Each row of a before or after table is a point. The points were changed in one or more steps. Then noise was added and the rows were shuffled. The steps act on how far a point lies along the listed directions, d1 being the first. Write out the steps. A step turns or swaps two directions, mirrors them in a line or flattens them onto one, adds a multiple of one to another, or multiplies one. Angles are multiples of 10 degrees, from the lower direction toward the higher: turns from -170 to 170, lines from 10 to 170 but not 90. Use the fewest steps. Two steps may share a direction if one is a turn and the other turns, adds or multiplies; they go together, in the order done. Otherwise the lowest direction goes first.
(in the rows, 128 means zero)

Directions:
(1): [139 157 194]
(2): [106 193 104]
(3): [ 60 112 147]
Before, 10 rows:
[[128 110 109]
 [121 129 103]
 [120 109 108]
 [104 156  94]
 [137 146 178]
 [130 128 101]
 [135 137 160]
 [ 99 119 157]
 [110 104 110]
 [139 118  96]]
After (10 x 3):
[[152 184 248]
 [132 180 153]
 [121 107  61]
 [148 160 203]
 [127 106  72]
 [ 74 102  85]
 [125  85  61]
 [119 116  55]
 [111  94  77]
 [110 104  79]]
Steps: multiply d1 by 2.5; swap d2 and d3

Directions:
(1): [168 182 141  98 102 153  46 106]
(2): [176 195 122 160 102 153 191 160]
Before (14 x 8):
[[141 156 111 147 117 144 179 149]
 [120 105 129 138 137 118 145 138]
 [125 121 120 124 129 123 128 121]
 [117 112 123 129 132 127 124 130]
 [110 104 125 119 145 118 106 117]
 [143 152 133 128 113 148 135 143]
 [111 105 132 123 149 116 119 133]
 [118 112 126 125 139 125 115 119]
 [141 149 118 154 124 144 189 147]
 [106  94 120 136 143 117 140 127]
 [119 128 119 142 137 125 150 126]
 [149 153 129 144 122 136 162 156]
 [104 106 127 126 145 120 132 122]
 [117 114 127 133 142 125 120 129]]
After (14 x 8):
[[ 96  72 120 154 152 103 191 150]
 [113 106 126 124 142 124 114 118]
 [158 173 136 123 103 157 118 141]
 [149 153 125 154 123 135 186 164]
 [109 101 125 136 146 120 131 132]
 [103 106 113 156 148 116 186 135]
 [ 76  53 112 154 162  99 192 139]
 [121 115 120 125 130 122 132 121]
 [135 146 106 163 121 138 220 161]
 [109 100 120 133 137 122 137 132]
 [124 128 109 176 134 133 247 167]
 [ 83  79 124 136 157 106 162 128]
 [ 96  85 130 129 157 106 137 137]
 [102  93 125 118 150 113 103 115]]
Steps: multiply d1 by 3; multiply d2 by 1.3

Directions:
(1): [109 131  74 198  34 157 126  94  88 136 141 147]
(2): [126 148 180 141 129 188 169 181 122 188 114 205]
(3): [194 164 110  81 132 146 130  42 140 114 100 192]
Before (8 x 12):
[[128 139 195  81 222 140 143 191 159 112 115 118]
 [169 173  82  59 144 122 132  46 122  80 107 159]
 [188 150 172  85 180 122 159  87 154  78  97 152]
 [164 170 147  78 154 187 167 126 117 148  92 197]
 [ 44 119 149 218  66 136 162 213  71 181 158 144]
 [ 65  79  72 178  95  66  91 145 101 109 159  40]
 [144 135 171 140 175 142 135 129 138 177 114 149]
 [ 82  72 185 109 198  78  99 215 137 132 138  54]]
After, 8 rows:
[[176 172 125  75 143 179 158  95 116 132  93 194]
 [157 162  67  66 139 102 119  43 120  66 116 126]
 [125 146 165 113 172 160 145 165 137 117 118 136]
 [ 68 134 179 183 100 145 174 219  90 190 141 174]
 [ 71  81 176 147 154 111 110 216 116 155 140  87]
 [151 139 157 145 160 147 133 110 132 174 113 157]
 [ 55  78 104 176 116  74 105 187 105 129 158  48]
 [179 145 145 106 148 118 152  68 141  67 105 139]]
Steps: multiply d1 by 0.4; turn d2 and d3 by 20 degrees

Directions:
(1): [148 126 139  98 127 105 210 179 110 184  89 134 136  99 145  72 100  27]
(2): [ 57  19 178 110 116  94 137 142 121  80 119 101 145 192 155  87 112 139]
(3): [ 94 112 112  63 135 165 168  93  98  85 233 193 118 122 102 146 130  78]
(4): [127 157 149 145  45  35 133 150 143  81 143 133 102 122 169 201 172  82]
(5): [ 59  75  72 198 108 145 105 122 114 149 126 159 110  38 176  96 167 120]
Before (8 x 18):
[[ 82  73 164  93 134 121 150 116 107  93 165 127 129 158 124 112 112 111]
 [122 138 118 159  90  98 139 141 143 150 119 139 103  80 171 161 166 106]
 [123 107 108  83 148 157 178 100 120 123 190 173 155 128 104 121  92  90]
 [135 122 135 144 121 135  97 138 145 132 107 110 121 131 135 125 151 143]
 [ 92  94 103 160  96  93 126 125 103 139 120 143 126  77 170 117 151  92]
 [ 95  87 167  93  79  44 187 155 111  53 161 130 132 143 153 155 150  65]
 [118 117 135 148 100 105 141 143 128 132 123 119  95 120 164 140 148  63]
 [142 181 113 106 114 155 140  85 122  86 221 164 110 109  92 196 149 137]]
After, 8 rows:
[[107  96 146 144  96 100 128 137 129 115 125 110  97 133 171 138 150  75]
 [158 216 123 103  62  90 181 123 123  90 216 176 100  82 120 221 168  63]
 [ 83  97 168 112  51  22 151 135 124   9 183 129 119 157 161 208 182  96]
 [ 88 102 165 114 109  98 119 104 123  59 189 130 111 152 127 166 140 133]
 [110 117 122 156  96  98 144 145 142 151 113 132 111  87 175 139 154 104]
 [ 77  82 109 164  95  96 116 121 108 129 121 141 127  88 167 118 156 105]
 [142 131 126 140 140 160  98 136 140 157 103 110 132 125 119 109 144 148]
 [113 109 128  92  87  97 176 114 127  83 201 169 144 136 130 162 118  70]]
Steps: turn d1 and d2 by 50 degrees; add 1 times d3 to d4
